Rows are points. Each table stands for the endless flat space through its points: a line for two points, a plane for three, and so on. The two share one point or none. Which?

First (3 x 4):
-.48,-.40,.36,-.14
-.21,-.39,.02,.32
-.42,-.35,.31,.00
Second (2 x 4):
-.36,-.15,.24,.36
-.30,-.17,.24,.31
They share: no point

First, 5 rows:
-.03,-.01,.09,.21,.47,.02,.23,-.58
-.22,.09,.07,-.12,-.13,-.18,.20,-.32
.13,.43,-.41,.60,.55,.35,.13,-.19
.12,.51,-.39,.38,.12,.15,.07,-.03
-.13,.37,-.37,.39,.24,.31,.26,-.17
Second (4 x 8):
.07,.36,-.09,.13,.07,.05,.13,-.45
.06,.43,.15,.20,.19,.13,.09,-.17
-.23,.29,.00,.06,.16,.17,.08,-.03
-.15,.23,-.29,-.01,.00,.06,.14,-.44
They share: no point

First (3 x 11):
.33,.16,.09,.47,.04,.08,-.41,-.47,.11,-.18,-.48
.28,.25,-.09,.26,-.10,.06,-.24,-.23,.11,.03,-.26
.23,.04,.08,.45,-.09,.04,-.47,-.39,.06,-.16,-.44
Second, 5 rows:
.31,.23,-.25,.09,-.16,-.02,-.29,-.08,.07,.12,-.32
.13,.26,-.20,.15,-.27,.14,-.23,.00,.03,.08,-.17
.08,.15,.08,.15,-.50,-.04,-.12,-.21,.16,.39,.20
.15,-.14,-.19,.22,-.25,-.20,-.15,-.10,.26,.00,.13
.36,.58,-.12,.10,-.20,.12,-.33,-.15,-.18,.40,-.59
They share: .18,.19,-.17,.16,-.26,.02,-.22,-.07,.07,.13,-.14

First, 4 rows:
.05,-.08,-.12,.10,-.19,.08,.01,.17,.51,-.24,-.31,-.13,.07,-.30
-.29,-.51,-.39,-.14,.05,.06,.24,.31,.26,-.48,-.15,.04,.33,-.36
-.20,-.41,-.31,-.07,-.07,.08,.11,.23,.28,-.33,-.17,-.20,.19,-.18
-.01,-.24,-.16,.18,-.01,.00,.15,.34,.42,-.42,-.19,.16,.20,-.54
Second (3 x 14):
-.08,-.39,-.04,.30,-.16,.12,.05,.07,.31,-.16,-.24,-.22,.19,-.12
.12,-.19,-.34,.15,-.26,-.23,-.05,.42,.16,-.46,.16,-.37,-.16,-.22
-.26,-.45,-.01,.39,-.28,.06,.29,-.17,.28,-.19,-.48,-.10,.07,-.21
They share: no point

First:
.50,.01,-.39,.19,-.52,-.24,-.06,.08,-.14,.25,-.05,-.04,-.37,-.38,.06,.17,-.14,-.15,-.05,.56,.28,-.24,.65,-.21
.32,-.48,.19,.09,.10,-.33,.12,-.26,-.31,-.22,-.35,-.27,-.26,.00,.09,.16,.18,.04,-.38,-.08,-.07,.26,.07,.10
.10,.01,-.35,.19,-.24,-.16,.30,.08,.18,-.15,-.33,-.36,-.09,.10,-.10,.25,-.34,.17,.15,.08,.00,.04,.01,-.17
.42,-.48,.15,.03,.02,-.27,.06,-.20,-.31,-.14,-.19,-.19,-.28,-.08,.11,.16,.20,-.08,-.50,.00,.03,.22,.23,.10
.14,.06,-.44,.15,-.36,-.10,.30,.13,.22,-.12,-.20,-.33,-.03,.07,-.17,.27,-.39,.09,.15,.15,.08,-.04,.10,-.19
Second (4 x 24):
.02,.04,-.14,.20,-.09,-.34,.07,-.21,-.13,-.15,-.29,-.43,-.11,.20,-.15,.16,.16,.16,.01,.34,.21,.13,-.04,-.03
.55,-.42,-.16,.07,-.27,-.05,.29,.02,-.06,-.15,-.18,-.20,-.37,-.25,.18,.31,-.36,.01,-.25,-.17,-.12,.09,.25,-.12
.37,-.21,-.11,.02,-.34,-.01,.17,-.36,-.26,-.30,-.10,-.59,-.27,-.06,.00,.42,-.07,.05,-.15,-.05,.19,.25,.03,-.03
.37,-.27,-.15,.12,-.20,-.15,.23,-.08,-.10,-.18,-.20,-.29,-.29,-.08,.06,.26,-.17,.09,-.17,.01,-.01,.11,.11,-.09
They share: .26,-.17,-.16,.15,-.16,-.23,.16,-.03,-.05,-.09,-.28,-.26,-.22,-.03,.02,.20,-.11,.06,-.10,.11,.03,.08,.16,-.08

First, 4 rows:
-.41,.08,-.12,-.10,-.27,.23,.16,.00,.28,.15,-.03,.22,.55,.30,.25,-.43,-.02,-.15,-.19,-.04,.09,.01,-.27,-.51
-.35,-.16,.02,.25,-.16,.13,-.14,-.10,.12,.29,-.09,.26,.36,.27,.14,-.35,.10,-.23,-.33,-.02,.41,.19,-.37,-.34
-.17,-.28,-.01,.40,-.08,.03,-.04,-.20,-.01,.11,-.17,.33,.09,.08,.06,-.11,-.09,.03,-.25,-.16,.47,.33,-.17,-.08
-.36,-.15,-.01,.02,-.02,.27,-.04,.09,.10,.33,.04,.21,.56,.33,.15,-.53,-.03,-.30,-.29,.02,.21,.08,-.47,-.61
Second:
-.28,-.36,.07,.29,-.09,-.01,.17,-.20,.08,.05,-.22,.06,.18,.08,.22,-.27,.01,-.23,-.41,-.07,.44,.04,-.19,-.30
-.40,-.08,-.07,.47,-.03,-.25,.19,-.38,.32,.07,.02,.12,.28,-.12,.28,-.49,.01,-.23,-.27,.11,.58,.12,-.27,-.42
-.43,-.17,.00,.60,.14,-.31,.21,-.43,.36,.16,.02,-.03,.26,-.21,.43,-.50,.13,-.35,-.39,.17,.69,.12,-.37,-.40
-.24,.12,-.21,-.09,-.63,.13,.05,-.08,.06,-.15,-.12,.62,.32,.30,-.22,-.35,-.33,.17,.09,-.17,.10,.12,.05,-.38
They share: no point

First:
-.28,-.04,-.07,.17,.15,.02,-.44,-.16,.31,.29,-.29,-.50,.03,-.33,-.46,-.33,-.44,-.11,.42,-.09,-.33,.05,.06,-.08
-.10,-.36,.09,.03,.51,-.12,-.12,-.34,.09,-.01,-.29,-.38,-.29,-.01,-.26,-.57,-.02,.29,.58,-.29,-.29,.01,.00,-.04
-.29,-.34,.00,.24,.25,.03,-.14,-.35,.28,.08,-.02,-.34,-.28,-.15,-.21,-.24,-.15,.07,.36,-.33,-.22,-.18,.22,-.13
-.37,-.55,-.01,.38,.24,.08,.04,-.52,.31,-.04,.22,-.23,-.48,-.06,-.04,-.09,.01,.13,.27,-.54,-.12,-.37,.42,-.20
Second:
-.19,-.33,.07,.20,.17,.11,-.05,-.29,.26,.15,.12,-.23,-.25,-.19,-.12,-.12,-.12,-.02,.21,-.15,-.18,-.32,.20,-.06
-.05,-.41,.05,.26,.07,.23,.05,-.41,.14,.23,.22,-.07,-.17,-.17,-.02,.00,.00,-.12,.05,-.01,-.08,-.44,.28,.04
They share: -.26,-.29,.08,.17,.22,.05,-.10,-.23,.32,.11,.07,-.31,-.29,-.20,-.17,-.18,-.18,.03,.29,-.22,-.23,-.26,.16,-.11
